Each row is a point. Before rounding, the points of a table are all equally far from one centre. They may lie mostly on one side of it. Write the centre, to within rounding.
(in the rows, 128 means zero)

Points:
[[140  94 139]
 [153 102 128]
 [122 102  62]
 [ 82 101 103]
 [101  67 122]
 [129 111 139]]
Centre: [123  95 102]

Points, 12 rows:
[[100 127  86 152 100  99]
 [116  90  86 133 106  90]
 [114 102  57 118  99 107]
 [116 111  74 155 128 166]
 [117 141  83 159 113 156]
 [107 126  84 140  83 117]
 [147 103  74 121 160 126]
 [ 94 103  55 151 121 105]
 [102 105  87 112 139 129]
 [108 137  85 116 126 102]
 [ 90 116  92 145 102 122]
 [129  73  60 150 138 122]]
Centre: [131 115  77 144 123 122]

Points:
[[112 178 137 129 153 172  77 142 145]
 [135  95 128 142 111 199 117 136 136]
 [119 120 127 104  98 170 125 179 135]
 [130 116 135 122 175 177 103 175  84]
 [162 114 126 128 144 171 136 169 141]
 [ 98 118 149 101 143 193 150 137 114]
 [120 107 182 148 152 163 113 150  93]
 [120 110 157 143 162 203 119 119 107]
 [136 143 133 123 183 190 116 172 112]
 [130 132 106 169 151 187  99 152  73]
 [161 136  93 127 161 157 100 125  95]
 [112 113 111 147 152 171  53 144 114]
 [125  98 159 143 152 166  72 134 128]
 [118 148 119 142 118 218 109 136  96]
 [132 130 128  90 149 167 107 166  78]]
Centre: [112 133 125 138 139 156 116 141 116]

Points (17 x 12):
[[ 86 142 151 124  94 102 123  94  54 124 155  98]
 [121 172 121 108  65 112 115 162  89 106 130 125]
 [119 160 140 150 101  65 116 138  92  95 161 125]
 [ 67 156 159 117 100 100  99 121  75  97 173 123]
 [ 97 143 116 140  51  93 105 164  92 138 131 121]
 [113 156 139 147  95  80 103 141 114  74 147 124]
 [ 98 166 148 140  70  85 102 151  97 122 159 108]
 [112 133 125  91  88  71  98 122  95 100 132  92]
 [107 153 132 151  65 136 114  96  78 114 153 132]
 [ 72 151 147 129  96  69 118 143  68 108 136  96]
 [ 97 140 101 127 136  78 148 121  90 108 164 117]
 [ 66 150 149  79 109  96 136 126  95 113 156 118]
 [136 160 116 126  78  82 129 157  80 116 151 128]
 [ 87 154 138 145  93  89 113 123 102 112 126  73]
 [110 162 146 152  78 105 131 151 124 109 156 118]
 [117 160 137 138  92  84 139 170  87 109 152 112]
 [ 90 118 155 106  60  90  80 125  91 106 141 117]]
Centre: [100 133 131 126 110 110 110 130  92 123 131 133]

Points, 22 rows:
[[160  86 123 131 110 129  84 111 157 153 144 127 114 150 101 173 113 129]
 [144 110  79 181 103 116  62 104 144 159 173 161 125 129 116 154 131 100]
 [128 103 122 165 113 105  74 142 166 170 184 163 101 132  99 164 117 122]
 [132  91 113 156 129 134  62 124 152 108 165 147  95 122  99 149 128 150]
 [173  88  97 139 106 126  94 124 141 149 171 174 101 115  91 142 141 141]
 [163 114  87 149  92 123  66 102 145 151 144 150 103 124  98 179 138 105]
 [ 98 110  99 174 103 113  85 123 177 179 171 169 172 141  95 168 141 116]
 [131 104  95 173  79  99  67 155 125 158 180 173 113 138 121 162 123 112]
 [163 114 119 168  90 105  79 111 161 162 176 156 151 149 106 149 136 111]
 [137  89 112 150 119  76  89  98 171 143 183 150 114 128  95 176 170 115]
 [136  77 113 143 102 156  92 122 141 151 134 158 150 167 107 131 135  86]
 [139  85 114 155 129 102  70 119 160 113 186 146 118 126  99 128 164 137]
 [131 112  97 171  82 114  82 110 158 134 183 164 165 133 108 188 124 120]
 [151 118 149 126 112 116  89 109 138 117 162 177 157 125  93 167 134  75]
 [147  86  99 171 107 108  86  86 157 139 165 186 134 136 119 156 109 104]
 [148 101  76 158  73 121  59 122 162 135 138 170 139 147 106 153 166 126]
 [126  83  87 144  84  98  75  92 130 116 170 141 134 146  93 171 169 124]
 [137 116  76 160  86 114  88 102 145 178 170 147 122 142  89 181 140 142]
 [131  84 125 166  96 126  94 124 175 123 168 143  98 140 119 160 138  90]
 [156  77  97 163  97 110  58 130 128 152 152 163 131 157 120 184 140 125]
 [118  86  91 148 114 120  63  76 136 144 160 136 107 141 139 141 144 110]
 [150  72 113 155 104  93  85 116 137 166 163 138 128 122 106 196 120 120]]
Centre: [112 122 107 144 122 102 116 132 132 136 130 158 134 128 120 153 145 125]
